Every row gives one point. Each copy is the shape, with its points in the same order, stretched, turned, moved and blurred by noise. Is it also mirrored, or only turned?
(in the rows, 128 means zero)

Shape, 6 rows:
[[128  98]
 [112 127]
 [144 118]
 [165 168]
 [152 115]
 [108 127]]
Copy 1 (6 x 2):
[[102  99]
 [138 126]
 [ 88 132]
 [ 88 214]
 [ 74 137]
 [144 124]]
Copy 1 is: mirrored
Copy 2, 6 rows:
[[ 90 133]
 [131 133]
 [ 99 102]
 [145  37]
 [ 91  94]
 [136 141]]
Copy 2 is: only turned
Copy 3 (6 x 2):
[[153 126]
 [128 111]
 [131 144]
 [ 74 166]
 [136 149]
 [127 106]]
Copy 3 is: only turned
Copy 4:
[[156 147]
 [150 114]
 [117 145]
 [ 58 115]
 [112 154]
 [157 110]]
Copy 4 is: only turned

Shape:
[[158 123 162 157]
 [103 162  88 170]
 [134 102 133 129]
 [131 111 172 139]
 [111 141 110 162]
 [139 103  61 115]
 [162 119 161 133]
 [100 180  88 140]]
Copy 1:
[[102 117 147 106]
 [117 144  77 144]
 [125 146 147 113]
 [106 117 173 123]
 [112 143 106 135]
 [156 184  86  97]
 [116 114 149  99]
 [144 130  68 148]]
Copy 1 is: only turned
Copy 2, 8 rows:
[[129 140 184 131]
 [ 53 119 117 183]
 [153 128 149 146]
 [147 157 147 142]
 [ 86 128 129 175]
 [142  78 139 154]
 [147 140 172 117]
 [ 50 126  91 166]]
Copy 2 is: mirrored

Shape:
[[116  95 105 123 170 161]
 [113 141 103 111 193  92]
 [109 107 155 164 102 130]
 [130 160 139 162 121 131]
 [134 153 191 146  86 139]
 [ 94 170 120 133 177 124]
 [128 128 161 163 156 136]
 [ 95 167 151 115 167  95]
 [140 130 156 147 118 126]]
Copy 1:
[[125  90 149 102  91 109]
 [151 108 179 127 163 106]
 [143 133 110 144 100 163]
 [141 156 125 119 138 150]
 [114 191  97 153 127 158]
 [128 130 185 104 150 142]
 [153 162 133 130  99 137]
 [133 148 188 144 167 153]
 [142 159 113 147 129 126]]
Copy 1 is: only turned
Copy 2:
[[172 130 166  94 152  94]
 [171  93 148 116  80 131]
 [109 143 112 123 144 147]
 [ 99 126 106 136  98 121]
 [ 71 150 115 177 112 151]
 [124  98 156 105  82 125]
 [130 159 137 119 113 115]
 [121 101 155 138  67 164]
 [114 145 113 152 115 132]]
Copy 2 is: mirrored
Copy 3 (9 x 6):
[[207  77 160 127  86 137]
 [169 124 128  99  84 197]
 [105  83 172 138 166 105]
 [ 99  98 129 148 133  97]
 [ 86 114 120 179 201  85]
 [145 102 124 150  70 182]
 [149  54 125 143 145 108]
 [134 130 116 142 115 202]
 [117 104 132 136 169  97]]
Copy 3 is: only turned
Copy 4, 9 rows:
[[142  70  92 156 118 131]
 [159  75  70 125 153  72]
 [ 99 138 137 106  98 176]
 [142 154 140 107 109 158]
 [106 201 192 106  75 176]
 [169 107 113 100 110 109]
 [128 148 113 133  86 150]
 [149 129 130  97 106  87]
 [115 150 133 122 109 155]]
Copy 4 is: mirrored

Shape:
[[115 126 163 106 162 116 144 113]
 [ 99 110 177 168 167  97 137 124]
 [119 145 140 121 136  94 115  86]
 [113 131 155 129 150 103 137 102]
 [150 152 143 109 151 145  95 104]
 [150 173 100 143 150 164  99 144]
 [165 141 156 120 138 140 119 104]
 [110 127 145 139 139 131 160  84]
 [136 142 117 124 133 155  93 125]
 [181 130  79 175 158 120 126 166]
 [169 160  95 145 102 149 107 181]
 [127 147 129  91 152 124 133 111]
 [104  74 151 134 158 101 137 101]]
Copy 1:
[[123 128 165  77 147  96 132 128]
 [ 77 132 147 109 146  86 169 128]
 [130 153 151  93 179  85 114  95]
 [115 143 148  85 166  91 133 125]
 [140 152 133 103 108 113 139  96]
 [136 133  47 126  69 116 150 130]
 [139 145 139 103 128 136 151 111]
 [129 181 125  79 181 103 124 161]
 [133 151  94 133  83 123 123 119]
 [ 75  86  56 132  93 170 159 121]
 [135  94  61 166  76 157 146 129]
 [140 128 139  70 138 104 104 118]
 [ 76 153 174  97 164 122 124 121]]
Copy 1 is: mirrored
Copy 2:
[[115  85 115  85 128 137 165  85]
 [151 111 147  96  76 175 182 130]
 [114  86  91  71  94 124 136 131]
 [122  93 122  82  98 141 154 111]
 [ 75  65 113 116 122  98 147 133]
 [ 67 122 153 159 105  77 159 167]
 [103  57 137 110 135 103 151 135]
 [117  98 159  92  83 142 127 105]
 [ 78 102 127 148 112 104 128 143]
 [141 136 176 187  80  71 166 168]
 [104 146 154 191 158  67 142 182]
 [ 96  98 105  94 127 103 150  90]
 [149  89 121 112  75 166 132  88]]
Copy 2 is: only turned
Copy 3:
[[ 90 125 163 152 124 118 123 151]
 [112  64 193 163 134 108 146 153]
 [158 126 160 143 122 101 109 167]
 [116 104 167 156 129 108 125 154]
 [141 162 131 124  69 106 146 130]
 [154 145 123  95  64 137 128  70]
 [136 155 130 136 102  90 167 140]
 [113 118 124 188 148 116 126 147]
 [160 139 110 112  84 137 145 126]
 [197 141 178 120 109 168 133  70]
 [174 141 120  77 108 156 152  82]
 [119 156 147 134 120 135 108 136]
 [136 105 174 193 143 140 137 191]]
Copy 3 is: mirrored

Shape:
[[ 91 115 114 156 129  97 123 114 103 152 138]
 [126 119 130 160 121 140 142 171 114  96  96]
 [171 101 149 107 130 128 147 164 169 139 145]
 [107  88 179 146 125 154 151 127 149  98 145]
 [ 85 130 107 142 118  94 119 154  96 113 117]
 [155 151 114 133 148 126 120 117 162  81  96]
 [109 103 179 129 130 122  69 157 129  92 175]
 [124 159 150 162 139 160 135 120 165 151 117]
 [144 145 133 145 142 113 172 195  99 149 135]
 [ 89 127 114 173  85 132 166 165 126 185 126]
 [173 117 146 146 167 125 148 134 117 162 152]
 [114 128 112 133 142 153 159 127 186  92 201]
 [111 139 139 125 132 102  76 120 164 136 130]
 [170 136 114  65 140 121 117  96 111 139 153]
 [100 149 119 127 182 126 132 111 119 171 141]
 [ 88 118 156 157 123 109 154 179 128 134 123]
 [105 112 111 138 128 128  84 187 114 116  84]]
Copy 1:
[[180 109 119  92 127 115 120 133 135 131 128]
 [150 100  72 182 135 171 134 143 164 120 103]
 [ 77 133  96 123 189 155 104 140  89 114 108]
 [152  69 112 155 176 177  94  92 101 134  92]
 [162 105  83 124  86 136 146 148 174 136 138]
 [127 154 128 128 104 205 117 143 148 128 112]
 [114  64 131 123 114 140  66 146  98 102  91]
 [146 126 159 174 160 161 123 139 104 167  80]
 [113 115  57 168 182 148 135 185 146 162 148]
 [156 100  80 158 173 107 162 119 124 178  87]
 [125 138 106 120 208 147  86 172 104 121 130]
 [ 77 121 129  85 192 165  90  77 122 175 101]
 [131 125 159  89  79 135 113 156 109 131 107]
 [ 91 178 160  77 145 117  85 120 106  95 174]
 [149 138 167 106 163 117 124 159 137 141 167]
 [156  70  72 163 144 159 154 160 131 167 116]
 [132 109 107 148  88 140 150 177 174  78 104]]
Copy 1 is: only turned
Copy 2, 17 rows:
[[142 108 141 125 170  94 118 154 148 149 105]
 [104 141 104  88 130 114 172 115  76 133 135]
 [110 177 121 100 107 144 105 143  97 125 132]
 [101 100  90  97 122 162 125 149 121 109  95]
 [138 110 158 103 153  97 160 131 100 132 128]
 [123 133  93 128  93 117 173 135 114 118 161]
 [134  93 157  49 115 152 118 103 131  85 122]
 [164 121  64 124 107 134 113 145 105 144 117]
 [141 179 123  75 158  84 123 143  81 124 130]
 [144 131 123 111 148 106  98 166  61 185  99]
 [128 176  98 121 153 114 101 142 158 132 119]
 [110  93  97  88  85 123  91 205 132 120 155]
 [164 104 137 116  97 139 122 118 125 121 123]
 [118 159 145 146 159 145  92 133 146 110 167]
 [186 126 113 118 158 119 102 171 157 128 128]
 [148 129 125  77 137 112 144 147  81 120  88]
 [142 137 152  76 128 133 194 102  79 147 147]]
Copy 2 is: mirrored
Copy 3 (17 x 11):
[[114 139 184 140 127 127  78  97  94 102 130]
 [188 121 118 147 127 157 122 135 125  72 127]
 [163 144  77 153  92  97 106 194 135 152 153]
 [155 185 115 135 105 131  86 134 164  87 112]
 [153  97 173 120 134 129  97 110  91  98 103]
 [189 131 136 133 169 131 151  93 151 128 144]
 [140 136  92 115 152  90  46 157 126 123  96]
 [140 147 122 121 111 160 125  66 109  89 186]
 [143 157 125 149  80 125 141 169  66 102 135]
 [132 104 139 142  54 157  99  87  73  70 165]
 [116 201 117 175 115 117 115 168 105 128 162]
 [178 219 112 147  86  98 134  82 116 159  98]
 [139  95 140 100 151 107  73  98 114 132 161]
 [ 74 123 133 145 158  98 122 158 126 209 120]
 [115 173 170 121 118 144 108 102  62 132 150]
 [165 140 142 117  78 130  90 136  92  66 129]
 [207  55 112 122 151 165  74 148  91  90 138]]
Copy 3 is: only turned
Copy 4:
[[122 127  86 155 152 134  92 140 171 139 144]
 [127 132 148  97 140 171 127  93 143 130 114]
 [111 121 177  97 124 133 158 171  79 142 129]
 [ 97 163 136 108 117 138 134 101 121 103 164]
 [146 115  98 133 141 175 126  95 154 150 126]
 [130 163 145 120  75 184 141 157 134 122 102]
 [ 82  96 103 122 141 173 170 114 119  90 148]
 [108 165 140 105 127 123  94 167 115 101  90]
 [139 109 171 142 187 138 132 117 106 161  81]
 [124 139 113  87 186 113  90 130 128 161 108]
 [108 123 174 165 165 115 112 184 132 126 120]
 [132 215 136 144 131 130 198 175 111 105 144]
 [103 113  89 115 100 161 122 176 120 119 117]
 [140 117 155 169  83 105 154 178 169 129 120]
 [156 127 124 176 144 103  93 174 141 110 119]
 [118 118 117 110 163 155 112  92  95 148 122]
 [148  81 121  70 147 187 117 108 143 120 119]]
Copy 4 is: mirrored
